Every row gives one point. The window is the flat piece filled in between its corners: a triangle in 3 columns, a solid with four corners in 4, and so on. A path goes straight from each point to the next, and from the last back to the first. List the points from which the path goes on through the window.

Window:
40  39  12  -4
13  -19  8  60
1  3  27  32
-57  -6  -22  -9
Path:
(1): 55  2  41  -19
(2): 12  52  -10  21
(3): -45  32  -52  16
(4): -50  -39  17  -25
(5): 12  3  31  12
(6): -9  43  -7  30
(7): -25  12  4  23
(8): 17  -34  20  6
Through the window after points: 1, 3, 7

Window, 6 rows:
15  27  -3  22  -60  -1
-6  1  -50  -3  12  35
-7  -30  -6  3  4  3
10  -15  33  -6  19  -9
14  -22  12  -20  -7  -10
-5  30  -11  7  -21  -17
Path:
(1): -18  0  14  -13  14  14
(2): 10  -5  -10  12  -16  -14
(3): 46  27  -31  21  -49  -12
(4): -5  23  5  5  -32  -2
(5): -23  10  -3  5  -22  3
(6): 26  7  -19  7  7  5
(7): 3  12  -25  27  -13  -13
(8): -8  4  4  -11  -8  12
Through the window after points: 1

Window:
13  -1  -17  0  23  5  -9  39
-3  -48  18  -2  -34  34  -14  -19
-6  22  -6  4  28  -18  -12  17
18  -16  29  14  -18  -3  5  4
14  3  -20  -16  10  5  5  1
7  17  -27  -31  6  -17  -23  30
-1  -8  -3  21  -33  5  0  1
-10  -40  -4  0  -26  -12  5  -4
Path:
(1): 21  -9  -20  19  10  -5  -31  8
(2): 30  0  -47  -2  23  -2  -23  11
(3): -15  0  19  2  5  -2  3  30
(4): -6  -2  -3  -4  -21  10  -3  3
(5): 23  -9  -19  18  -4  -26  -17  26
(6): 9  -22  -11  -6  -10  -11  -24  -13
(7): -7  -15  -5  -9  -3  -3  17  22
(8): -10  -17  9  -9  -20  18  13  16
(9): 16  -17  -21  5  6  -30  -19  5
(10): 27  -31  -3  9  -25  -10  -26  3
(11): -19  -9  -8  -18  -3  15  19  5
(12): -7  25  -13  -60  -8  -18  -1  37
Through the window after points: 2, 4, 8, 12

Window, 8 rows:
41  47  -39  11  2  13  8  29
-8  -5  36  13  -10  -9  30  -8
48  8  -16  -11  7  7  -11  11
11  1  -5  -6  -11  -14  -28  29
-17  7  -10  -9  11  -21  -1  -4
13  38  13  -6  -36  -15  -44  -12
37  -3  3  35  14  -4  -11  8
-60  0  10  -4  -2  21  20  -13
Path:
(1): -25  2  -14  -4  -42  13  -6  -36
(2): -39  -8  5  4  -27  1  28  -7
(3): -27  32  6  -14  37  30  -23  -6
(4): 38  37  -13  -5  26  2  -11  8
(5): 25  -3  -13  9  -51  -10  -10  18
(6): 17  -16  -28  8  -11  -16  27  -24
(7): -25  28  33  -8  14  -7  -21  20
(8): 28  26  4  -4  7  -11  -19  16
Through the window after points: 2, 6, 8

Window, 9 rows:
16  -27  8  20  5  29  0  55  15
-13  60  -42  -39  -44  -21  18  -36  -6
-6  3  16  20  -26  16  -49  -17  -18
8  11  27  22  38  15  -19  -13  26
-41  32  19  -6  30  -30  4  -25  -14
-15  -21  -40  32  -10  45  -7  52  38
-10  -19  -2  -11  29  -51  26  -37  49
-13  1  -18  14  18  38  15  -4  -33
-23  12  -31  -52  1  0  3  -15  10
Path:
(1): -4  27  -21  -26  50  -33  -34  9  -4
(2): -27  -5  0  33  -40  52  3  2  -1
(3): -12  -8  -8  -8  -15  36  15  -7  26
(4): -6  1  -33  16  16  12  -16  18  -21
(5): 3  12  -11  30  13  -11  -27  -7  -16
(6): -22  5  13  -27  -4  13  7  -32  -2
(7): -30  5  38  23  -4  31  6  -13  14
(8): 27  4  -51  -6  8  -26  1  32  -5
(9): -10  -1  -41  16  -2  6  -32  29  2
(10): -9  -7  8  19  -5  39  6  7  32
(11): -40  -18  -5  -37  10  8  39  -22  26
(12): 4  25  -32  -13  6  -11  -24  -7  -6
(13): 10  1  -47  1  15  -34  -6  -24  -19
(14): -33  7  48  -1  4  27  18  25  33
(15): -16  13  1  -18  -8  2  5  -14  16
(16): -11  9  -28  3  7  -10  -7  4  17
Through the window after points: 9, 11, 13

Window (9 x 9):
-23  -32  -55  4  -2  4  -1  5  -25
-6  -27  -21  -38  1  10  -19  -33  -30
15  7  50  6  -7  21  -31  18  -3
-6  -20  -8  -3  -11  -40  9  -42  44
26  -9  3  -9  12  25  -22  41  19
1  37  32  -12  23  5  -17  15  0
5  22  29  -30  -23  5  -1  18  9
12  14  -21  0  -22  -42  -18  -39  20
-22  -22  -53  -8  -9  32  -4  -29  2
Path:
(1): -24  15  -17  -8  0  -23  -35  4  17
(2): 4  13  8  -14  -3  -7  -32  -1  13
(3): 12  -6  21  -1  -17  7  4  -19  11
(4): 20  4  -7  -19  6  14  13  15  -17
(5): -16  12  29  -7  0  9  -59  5  11
(6): -43  -38  2  -6  7  12  -26  -8  30
(7): 23  2  -26  -8  0  -3  -4  -10  -7
(8): 26  -60  -17  -21  -7  43  29  -15  -37
Through the window after points: 8

Window (11 x 11):
-15  0  3  -6  15  -16  -13  12  -5  5  -15
28  -2  3  19  10  -4  -21  8  -18  19  27
8  11  23  3  -15  -11  -14  -1  4  -22  -13
-26  -12  -11  -10  -7  -29  -30  -12  -7  -18  -15
1  -14  -17  -24  -16  -49  5  9  3  -1  5
-7  40  -17  -29  19  -10  5  -20  7  -10  38
3  2  3  -5  7  -22  5  24  17  -60  -4
-29  8  -13  -5  -10  15  0  2  4  22  2
10  -12  -28  -17  11  16  12  9  17  32  -5
7  2  -15  -19  -19  -10  -4  17  -20  1  -7
3  12  -27  16  28  -38  -5  5  25  -20  -12
Path:
(1): -9  6  -1  0  -2  -9  9  -18  -2  -6  -8
(2): -3  1  -6  -8  8  -12  -31  24  4  -15  -3
(3): 5  6  -5  -11  14  -37  -19  30  23  -32  -5
(4): -6  0  -10  7  2  -7  11  -10  -1  -24  -5
(5): -8  0  -5  4  4  -32  8  -3  1  -20  -1
(6): -2  11  -6  -15  1  -18  -17  10  5  -14  3
(7): -7  3  0  -17  -11  3  -20  11  11  13  10
(8): -12  10  -22  -4  8  -10  13  -4  -6  3  -1
(9): -3  -1  -16  -8  1  -9  22  -13  9  3  -18
(10): -5  2  -9  -14  7  -12  -20  27  11  -13  5
(11): 3  15  -11  -11  17  -24  -16  9  14  -5  5
(12): -8  -9  -15  4  2  -5  5  -6  4  -2  -6
Through the window after points: 3, 7

Window, 11 rows:
-33  -13  -21  -5  -1  -28  2  -13  20  27  17
-7  3  -2  47  -14  8  -13  -22  21  -46  31
-4  35  -19  1  33  -1  -10  -4  -31  -27  60
-27  35  8  -27  3  -20  -9  -18  16  17  13
12  5  6  -10  14  4  -25  -48  -32  14  -10
-35  18  -4  -11  42  -18  -12  -9  -9  19  -7
-19  -23  32  -29  -21  1  12  28  17  -18  -24
-11  -13  19  16  -9  -23  36  7  31  6  16
-14  7  24  -13  -29  -32  -16  24  15  4  -16
38  1  5  10  6  8  -13  -8  28  -11  25
6  -13  -7  26  -13  42  18  2  -6  -3  -13
Path:
(1): -4  26  0  4  -15  -13  14  6  3  -27  -25
(2): -18  -18  7  8  6  6  -7  -14  2  21  29
(3): -7  15  25  -2  18  5  -18  -7  1  9  40
(4): 1  2  -44  14  6  11  18  -20  -24  -28  -4
(5): -11  9  -11  1  -2  -9  14  -16  4  -2  1
(6): -25  2  20  -1  -5  -5  -11  14  8  7  15
(7): -22  9  27  9  17  -10  -25  10  -10  4  30
(8): -6  19  -9  -9  -3  -8  4  -22  14  -6  11
Through the window after points: 7

Window, 12 rows:
9  -5  -15  48  0  7  -29  -3  15  60  -23  -9
2  -2  3  -28  -24  2  58  37  -4  -20  -5  44
-10  -37  -5  -26  -14  22  56  2  0  -11  -22  5
34  23  -28  -43  58  5  -6  -16  -20  25  -5  13
8  -12  -28  -14  33  -6  4  34  -14  6  6  -21
4  9  -31  -23  13  -33  -49  -14  -15  36  -17  2
13  -14  26  -14  -4  -9  36  18  -37  -17  -17  3
3  29  -24  1  15  -27  13  -21  -8  9  9  -5
28  -3  -21  17  16  4  -34  1  37  9  -43  -24
-22  3  -5  26  7  30  -38  -1  12  6  -29  -1
-8  -25  30  -23  10  -10  47  13  15  -9  6  23
-11  -17  -23  39  30  -2  -7  10  15  16  -57  2
Path:
(1): 5  -29  -10  2  22  -2  -6  -15  -16  -13  -12  32
(2): 17  -21  -21  0  -2  -12  -5  12  -5  -11  -13  33
(3): -5  17  -9  -17  40  5  -4  -10  18  43  -18  -27
(4): 9  4  1  -30  3  5  42  1  2  29  -45  -14
(5): -4  -31  -13  27  13  10  -3  28  -7  -34  22  29
(6): 33  -26  -21  -2  5  -17  23  -8  -22  -27  -14  35
(7): -16  11  -7  -5  8  7  7  6  6  19  -9  -14
(8): 5  9  -8  -19  8  4  8  8  -4  18  -19  -8
Through the window after points: 6, 8

Window, 14 rows:
-24  -11  -1  -8  -15  22  -2  1  -16  20  2  20  -19  6
-6  21  -11  12  -16  17  -9  38  -4  -15  -15  38  -18  -1
2  -31  -10  28  -10  11  -20  9  10  21  3  -3  26  3
2  -4  -26  7  -36  2  22  23  -4  -9  4  30  -10  -2
31  8  15  -22  14  12  13  -21  -10  19  -22  -4  -19  -25
-21  25  -2  10  -22  11  4  3  -6  0  11  14  -13  -29
1  -27  7  4  -21  3  -29  -15  14  -12  6  13  5  4
11  20  11  -60  12  3  10  -7  -12  10  -26  -19  13  -22
-17  -27  -3  29  -10  39  -2  -26  9  -4  2  21  30  14
27  11  44  -29  -7  6  9  -7  -36  14  -21  -14  13  -16
9  -34  -1  10  -2  38  -14  9  2  -10  31  3  17  1
19  22  -5  -24  15  -11  -5  -26  -42  8  -6  -7  1  -2
-5  4  27  -16  21  -10  20  -8  -21  -5  -21  -19  -13  -11
7  -15  15  14  -13  31  -9  -18  21  4  12  -26  15  35
Path:
(1): -26  -1  -5  -29  -14  3  0  2  -39  -24  -27  -22  10  -15
(2): -2  0  -2  -2  -29  25  0  3  -22  4  -15  4  -9  -26
(3): -2  -8  -4  -4  17  -7  5  -4  4  0  17  25  9  21
(4): -2  5  31  4  6  -14  -7  -16  -3  22  9  25  20  -1
(5): 11  -14  -24  -18  -21  40  -2  10  -10  -7  -14  -20  -7  -5
(6): 4  -14  -11  8  -14  17  -11  4  1  2  -8  -4  3  -5
(7): -21  13  24  2  -3  5  9  -7  -6  20  21  14  6  1
(8): 18  10  14  -24  11  6  7  -10  -4  16  -7  -3  2  -8
Through the window after points: 6, 8

Window, 14 rows:
-46  -21  -30  23  14  26  -12  -41  14  32  -14  -17  -10  2
13  -3  1  5  24  -48  8  12  -23  -26  44  -13  39  6
-12  -44  -15  23  9  23  -17  -29  19  27  -19  43  -35  -6
9  16  -53  3  34  -15  -5  -2  -32  -49  15  -5  17  -13
-7  -19  35  -40  27  37  12  19  7  16  -6  -2  -43  15
28  24  26  -52  22  -16  -23  2  -4  -11  10  1  5  49
-5  -15  -20  39  10  39  -9  -13  23  7  16  -1  -41  27
-25  -26  -23  31  31  56  -8  -10  56  18  -17  21  4  1
42  -13  -28  0  51  -20  -35  8  -4  0  24  -36  5  -19
2  35  19  -35  43  -20  11  21  15  29  12  15  -36  27
-10  -8  -18  4  -16  56  -4  -20  33  42  11  17  -18  -18
5  53  60  -17  12  -31  -15  27  -5  -27  -4  -5  -12  9
-25  -21  -39  7  -15  -4  -5  -4  46  -14  -8  -3  -15  1
26  23  28  -23  7  -1  9  43  -9  31  -29  1  -16  40
Path:
(1): 8  5  2  -2  22  12  4  -12  13  18  -12  4  -13  16
(2): 29  -7  -6  -5  12  4  24  -20  21  -13  -4  -32  -8  -7
(3): -42  -11  27  -20  23  40  -29  31  0  38  3  46  -41  24
(4): -19  -9  -30  -25  4  22  -15  39  -6  25  12  -8  -7  31
(5): 16  -2  7  28  34  4  6  -50  39  1  -15  13  -14  -17
(6): 34  -2  20  17  55  4  36  -42  -2  13  -5  -16  -4  -7
(7): -22  3  -13  -8  1  9  -38  22  21  -9  11  11  -11  14
(8): -12  -7  -33  21  23  4  -28  11  -7  -4  34  1  -25  4
(9): 28  1  30  -22  14  22  10  -28  37  16  -27  -12  -1  37
(10): 40  14  2  -32  12  6  53  -13  15  -2  -17  -27  13  -27
(11): -7  2  -1  2  23  0  -23  15  5  3  11  18  -27  28
(12): -24  -3  -23  -24  16  -7  -57  49  4  -27  39  -3  -28  -4
Through the window after points: 2, 8

Window:
16  -3  37  17  -3  31  15  6  4  2  -17  -22  -1  24
-13  25  -41  11  -26  31  3  28  -31  28  -2  -28  15  -59
-2  6  1  7  16  8  50  4  -11  9  -37  8  5  -11
-23  -20  -3  27  6  -5  5  11  -1  5  16  5  24  35
6  -14  -6  -25  -19  12  -24  11  15  21  12  51  26  60
21  4  19  -11  12  -32  20  0  29  21  -34  -22  -3  9
24  -14  -11  14  48  9  30  -3  15  9  -16  -10  -26  -10
-11  -8  8  18  -12  12  8  29  14  -10  -36  -12  -16  -5
4  -13  -3  13  -12  3  4  -22  -12  -3  10  28  -1  1
4  -39  -16  12  -14  1  14  -22  -16  23  -18  21  -24  18
-31  6  -13  3  -23  28  21  7  20  5  -12  -20  -24  -3
5  11  -17  -26  20  -6  4  26  7  -13  -13  -50  11  12
3  20  -9  -12  -22  1  -23  26  -15  20  18  -2  -26  24
-15  4  11  18  1  4  -7  -15  9  9  -39  -3  -12  24
Path:
(1): 14  12  -20  20  -8  4  4  17  9  2  -23  -1  8  -5
(2): 13  0  -17  42  -35  -10  3  4  19  5  -26  -19  27  11
(3): -20  2  8  -27  11  18  9  5  -16  19  -10  10  -25  7
(4): -3  -8  6  -8  0  6  3  12  -4  11  -18  -3  -1  4
(5): 0  0  -13  13  -7  7  14  9  10  11  -10  -6  -8  25
(6): 39  3  -15  32  -14  15  24  17  13  -10  -38  10  -19  16
(7): -19  -9  18  -8  9  -6  1  -5  9  15  -9  -11  -4  16
(8): -7  -16  14  -6  15  3  20  -9  -17  18  -9  0  -8  15
Through the window after points: none

Window, 14 rows:
-25  18  -5  -1  15  44  -28  -13  -59  -4  -30  -29  -13  29
54  25  7  13  40  16  3  3  -12  16  -19  20  16  7
23  -11  5  -46  21  2  17  -21  7  13  -34  15  7  -20
17  3  27  37  9  12  52  8  -32  -7  -29  -56  -19  23
-15  -29  -1  18  -16  -10  30  4  -56  10  -8  -4  -23  9
-17  -38  -3  6  15  -24  15  -23  27  -34  -12  18  -10  -41
-31  -40  13  -13  36  41  -16  -1  23  0  -15  30  16  13
-15  -27  -36  -22  11  -13  12  -2  -13  14  6  1  -34  38
15  5  16  32  -42  20  -34  2  2  -11  3  -49  12  7
-12  21  2  10  13  18  14  -10  32  -1  -16  22  50  -5
1  9  -8  -15  10  12  3  8  -58  -30  -4  -28  24  23
-10  -25  38  12  20  -31  17  -28  -1  -15  -46  -20  21  30
-5  -14  -6  4  -8  -37  -28  27  30  19  6  -34  13  -34
-34  16  8  -10  -11  -2  -3  31  31  -34  1  54  0  -17
Path:
(1): 8  -4  36  12  28  7  37  -2  -14  -4  3  -29  -6  -10
(2): 38  16  30  7  25  -13  -16  -13  -9  9  39  -5  14  -8
(3): -21  -9  -7  6  -10  14  8  13  7  -18  -35  12  -2  3
(4): 21  -5  -24  3  -26  -5  -22  24  -3  -20  -49  -7  4  15
(5): -29  9  32  -4  41  21  40  -18  -31  -3  22  -11  9  1
(6): -17  9  36  -12  11  -7  6  -24  -1  14  5  -4  -5  27
(7): 20  -1  -5  14  15  7  9  12  -8  -5  -24  -5  12  -2
(8): 8  -5  -10  11  -3  -4  3  29  1  -20  -46  9  10  16
(9): -11  -12  15  -1  12  6  -2  -15  4  6  -4  -5  -1  -4
(10): -15  -5  30  6  0  8  -8  -14  -10  -13  28  -31  2  34
(11): 5  -8  -10  13  -12  8  -1  9  -20  2  -28  -11  0  -4
(12): -3  -15  -14  12  -2  -18  -12  -5  22  16  -55  5  11  17
(13): -2  -2  21  -3  18  11  6  -1  0  -17  0  -12  13  -3
(14): -22  -5  53  -21  -10  -14  -12  -38  -13  -33  30  1  11  0
(15): 1  -19  -10  13  7  -3  7  -1  14  -9  -23  -2  -2  -18
(16): 0  0  -36  -6  -18  5  -21  3  -13  4  -60  -3  0  34
Through the window after points: 2, 4, 6, 10, 14, 16
